Each point is reached from the start by the listed moves, each made once or not at all, plus a little noise. Say if it took an odd or an even number of moves. Then give how often each move was made.

Moves:
(1): [22 39]
(2): [-46  24]
Start: [-12   3]
Points:
[14 37] => odd (1, 0)
[-31  60] => even (1, 1)

Moves:
(1): [ -1 -44 -14  19  23 -22 -19  -6]
(2): [ 13 -25  34 -14 -12  -9  -5  -9]
(3): [  9 -37 -21  11 -21   1  31   9]
(4): [-25  16 -24   1   3  16 -14 -21]
(5): [-11  16   2 -13  -6 -14 -12   9]
(6): [ 22 -11  41   9 -29 -24  37  -3]
(7): [  4   0 -19  -9  26 -12 -11 -18]
(8): [ 19  -4   7   5  13 -18 -40 -14]
Start: [-24  11 -15   1  -4  -4  -9  12]
Points:
[-10  14  29  -2 -33 -41  15  17] => even (0, 0, 0, 0, 1, 1, 0, 0)
[-14 -60 -37  26   6 -56 -51  11] => even (1, 0, 1, 0, 1, 0, 0, 1)
[-13 -30  -6  36   5 -49 -46 -28] => even (1, 0, 0, 1, 0, 1, 0, 1)
[-11 -41 -23   1 -22 -17 -41 -22] => even (0, 1, 1, 1, 0, 0, 0, 1)
[  9 -23 -29  17 -14 -42  -6 -41] => odd (0, 0, 1, 1, 0, 1, 1, 1)
[  8 -10  21 -12  -4 -50 -43 -52] => odd (0, 1, 0, 1, 0, 1, 1, 1)

Moves:
(1): [ -3   1  -4   2  -4   4   5  -8   4 -11  -5  -7  -1   6  -5  -8   4]
(2): [ -1  -6   6 -15 -10   8  -8  -8   7  11  -1  -8  -5  -1  -5  -5  12]
(3): [ -3  -8  15   2   7   0  -6 -14  -2  13  -4  -7 -11   7   1 -10 -12]
(4): [ 4  4  3 -1  3 10  5  5 -6 -4 -3 -7 -2 -5 12  7 10]
(5): [  4   9  -1  -9  -6   6  -2  22   6  -8  10   1  -8 -12   9  -4   9]
(6): [ 3 10 -7 -3  3  2  4  1  2 -7  4  4 14  4 17 -3  3]
(7): [ -8   4 -18 -11  14  -1  -8   1  -1   0   7  -8   3   2 -11   0  -1]
(8): [  0 -13  -1  -9   5   4  -5   3   4  -3  -1  -1  -1  -9 -10  -2   1]
(9): [ -9 -17   9 -19   1   1 -14 -13 -13  -8  -3   5  -9  -6   2  -3   4]
(10): [-10   6  -6  18 -18  -5   1  -4 -16  14  -7   0 -12  -4   5  -9  -8]
(11): [  5  -3  -1  13   1  -3  -6   0   2  -7  -6 -10   0   2   4  -3  -7]
(12): [  2 -14   9  20  14  -9  -1 -19  -7   3   4  -3  -9  13  13   6  14]
(13): [ 12  -8  -9 -23   1  -1 -10  -6  17 -11   8   2  -4   0   5   9  -7]
(14): [ -2   3  -1 -12   8  -2   3  -2  12  -6 -13   6  10 -10  -2  -3   3]
Start: [-10   6   0   0  -5  -1   3  13  -9  10  -6   9  -3  -1  -9  10   0]
Points:
[-31  -2  -3 -60   2  21 -26   6 -18  11 -14  -7 -26 -37  13 -20  22] => even (0, 1, 1, 1, 1, 1, 1, 1, 1, 1, 0, 0, 0, 1)
[ -3 -22  -8   9   8 -15 -16 -16   6   0 -22   4 -20  -9   6   9  -4] => even (0, 0, 0, 0, 0, 0, 0, 1, 0, 1, 1, 1, 1, 1)
[-12  20 -18 -54  -4  16 -16  11  10  12  -2  -9 -20 -22  24  -5  11] => odd (0, 1, 1, 1, 1, 1, 1, 0, 0, 1, 0, 0, 1, 1)
[-11   0 -17 -33  10   8 -23  20   8   0 -14 -18 -30 -30   5  -4 -11] => odd (0, 0, 1, 1, 1, 0, 1, 1, 0, 1, 1, 0, 1, 1)
[-26 -27   6  -7 -12   7 -14 -36 -25   8 -10   0 -27   2  11 -12  30] => odd (1, 1, 0, 0, 0, 1, 0, 1, 1, 1, 0, 1, 0, 0)
[-31   4 -10   2   2  10 -15 -19 -37   0 -22 -22 -22   4  17 -20  -9] => even (1, 0, 1, 1, 0, 1, 1, 0, 1, 1, 1, 0, 0, 0)

Moves:
(1): [  2  -1 -13   5   1   6  -6   4  -5 -10  -1   4   2 -12   0  -2   3   9
   0   2  -3  -4   7   7  -4  -2   7]
(2): [  0   0   0  -9  -1   1   3  -7   4  -2   2   2   1  -4  -1  -2 -10   0
  10   0  -5   1   3   1  10   2  -6]
(3): [ 1  5  1 -1 -2  0 -4  3  4 -8  1 -4 -4  6  3  2 -1 -2 -5  2 -4  2  1  1
  3  6  1]
(4): [-12   8 -11   7  -5  -5  -4  -8  -7  -1   1   1   8  -4  -5 -10   9   6
   3  -9  -1   3   1  -8  -1  13   6]
(5): [  4  -2   3  -2   0  10  -2  -5  11   3  -3   5   7   0   1  -1   2 -13
 -14  10 -10   6 -11 -13  -5   4   2]
(6): [-7 -5  9  6 -1 -1 -7 -9  3  0  1  2  2 -1 13 -2 -1  8 -7 -1  7  1  3 -1
 -5 -3 -1]
(7): [  4   7   2   1  -3   2  -5 -16   2   7  -5 -10  -3  -4   0  -2   0   0
  -2  -1  -5   1   9  -2   2   1   6]
(8): [-4 -1 -3  9  3  5  2  1  1  0  6 -5 -4  0  3  0 -3  3 -6 -2 -7  9 -4  1
 -8 -5 -9]
(9): [  6   1   2   1 -12  -2   3  -2   7  -4  -3   3  -7 -10   7   6 -11 -11
   0   2   1  -3 -13   8  -3   0   2]
(10): [  2   3   3   1   5  -4   2   3   3  -5  -7  -3  -7  -1  -7  -8  -6  13
 -15   7   4  -5  -6  -2 -16   9 -13]
(11): [ -2   6  -9  15  -3  -4  10   2 -17 -16   3  -2 -11   2  -2  -6  -2  10
 -14 -12   2   0   7  -8  -7  -9  -8]
(12): [ -2 -16   6   3  -4  -9   1  -1 -10  13   2  11   0   0  -1   2  -2   1
   7   8  -3  -9  -1  11  14   5  -3]
(13): [  4   2  -5   0   0  -3  -5   8 -11   3 -18  13   0   7   9   2   4  -3
  15  -2   8   5   6   5  16  -4   0]
(14): [ -2   0  -3  -8  10  -5   1 -14   6 -10  -3   6   1  -9  -8   3  13  -8
  -6 -13  -2  -7   4 -10  -9  10   5]
(15): [ 3  2  1 -5  0 -6 -8  0 14  5 -3 -2  6  4 -1  9 -9 -1  0 -1 -4  1 -4  5
  3 -4  2]
(16): [-1 14  0  0 -1 -1  1  0 -3 -2  6  8  3 -2 -6 -1  1 -2 -1  1  2 -1  3  5
 -4  3 -4]
(17): [ -5  -5   1   3  -8   5   0   9 -15  -6   7  -4  -6  -3 -13  -8   0   3
  -6 -19   8   7   9   8  -3  -3 -13]
(18): [-19   3   1 -11  14  -8   2   3  -9   1  -9  -4  11  -9   6  -9   6  -6
   3   3   0   2   9   9   9   7   9]
(19): [ 13  -3   9  -7   7  -2  -7  -1  22   0   8  -1  14  -5   5 -14  15  -7
  -8  -6  -1  -2 -16  -7   7  14  10]
(20): [-10   1  -6   7   1   7   6  -3   3  -5   0   7   0  -3  -4   0  19  -1
   1  -2  14  10  14   1   7  13   5]
(21): [  0  -5  -9  -6   8   8  -5  -9 -13  -7   0  -1   5   4   0  -2   6  -4
   6  -3  20  -6  -4  12  15  -5  -6]
(22): [ -8  -4  -2  -1  -9   8  -3   6  -9   7   0   1   5  -6   5  12  -9   3
  -1  -2  -1  -4   0  -1   8   7 -11]
(23): [ -1   0   0   1   3  -6  -5   1   9  -1  -5  -6   0 -11 -11 -11  12 -15
   0   4   0  -2   1  -6   1   9  -4]
(24): [ -2  -1   7   7  -6  17  -1   3  16   7  -4  -5 -13  14  -4   2 -20   1
  -8  -1  -9 -12 -17  10  -3  -3  -3]
Start: [ -8  -8 -16   3  -8  -6  -4  14   5 -10   8  11  -4   7  13  10  14 -11
  -4  -1  12  -9 -12  13  11   8   6]
Points:
[-30   4 -29  55 -42   3 -14  19  -8 -43 -13  45 -31 -12  -9 -28  23  -5
 -48 -11  27 -12  -7  28  -2  44 -16] => odd (1, 0, 1, 1, 1, 1, 0, 0, 1, 1, 1, 1, 1, 0, 0, 1, 1, 0, 0, 1, 0, 0, 1, 1)
[-31  -2 -43  28 -11  15  -8  13  12 -45  -1  14 -26 -12  -7  11  29 -15
 -39 -25   8 -26   4   5   7  36  -2] => even (1, 0, 1, 0, 0, 0, 0, 0, 0, 0, 1, 0, 0, 1, 0, 0, 0, 0, 0, 1, 0, 1, 1, 1)
[-27   2 -26  22 -34  14 -10  -3  16  -8   0   4  -6 -21   2  10   6  -9
 -43 -18  10  16 -16   8  -9  43 -15] => even (0, 0, 0, 1, 1, 0, 1, 1, 1, 1, 0, 0, 0, 0, 1, 0, 1, 0, 0, 1, 0, 1, 0, 0)
[-22  -9 -34  16  -9 -10 -23 -16  -9  -5  11  -1  -2   1   4  -9  36 -22
   0  -4  15 -11  -8  20  36  34  -3] => odd (0, 0, 1, 1, 0, 0, 1, 1, 0, 0, 0, 1, 0, 0, 0, 0, 0, 0, 0, 0, 1, 0, 1, 0)
[-53  -6 -37   9 -18 -11 -21 -21 -29 -25   3  24  12 -51  -2 -31  48 -24
  10 -20  45  -6  28  59  46  47   4] => odd (1, 1, 0, 1, 0, 1, 1, 0, 1, 0, 0, 1, 0, 0, 0, 1, 1, 1, 0, 1, 1, 0, 1, 0)
[-32  -8  -9  15 -12   3 -23   1  25   1 -18  30   0 -42  28 -15  13 -17
 -13  10  13 -24 -14  54  40  60  -8] => even (1, 1, 0, 0, 0, 1, 1, 1, 1, 1, 0, 1, 1, 0, 0, 1, 0, 1, 1, 1, 0, 1, 1, 1)
[-36 -10 -30  -9  24  10 -31  -9  36 -32 -41  31  10 -17   5 -12  33 -33
 -21  -1  31 -19  -9  30  30  41   5] => odd (1, 1, 0, 0, 1, 1, 0, 0, 0, 1, 0, 0, 1, 1, 1, 0, 0, 1, 0, 1, 1, 0, 1, 1)
[-23 -29 -23  21 -27  -1 -27   4 -13 -22 -18  29 -20 -14  -1 -25  -3  -5
   2 -12  40 -32 -23  55  30  24 -26] => even (1, 1, 0, 1, 0, 1, 0, 0, 1, 1, 0, 1, 1, 0, 0, 0, 1, 0, 0, 0, 1, 0, 1, 1)
[-49   9 -22  11 -34  -2 -14 -12 -22 -31 -19  10 -21 -15  23  -2  -9 -13
 -23 -54  10 -13  10  24  29  32  -5] => odd (0, 1, 1, 1, 0, 1, 1, 0, 1, 0, 1, 0, 1, 1, 0, 0, 1, 1, 0, 0, 0, 1, 0, 1)
[-33  21 -40  26 -27   1 -15  19 -22 -27 -31   6 -24 -11  23  -1 -11  11
 -28 -12   4 -26  -7  30  15  35   3] => odd (1, 0, 1, 1, 0, 0, 1, 0, 1, 1, 1, 0, 1, 0, 0, 0, 0, 1, 0, 0, 0, 1, 0, 1)
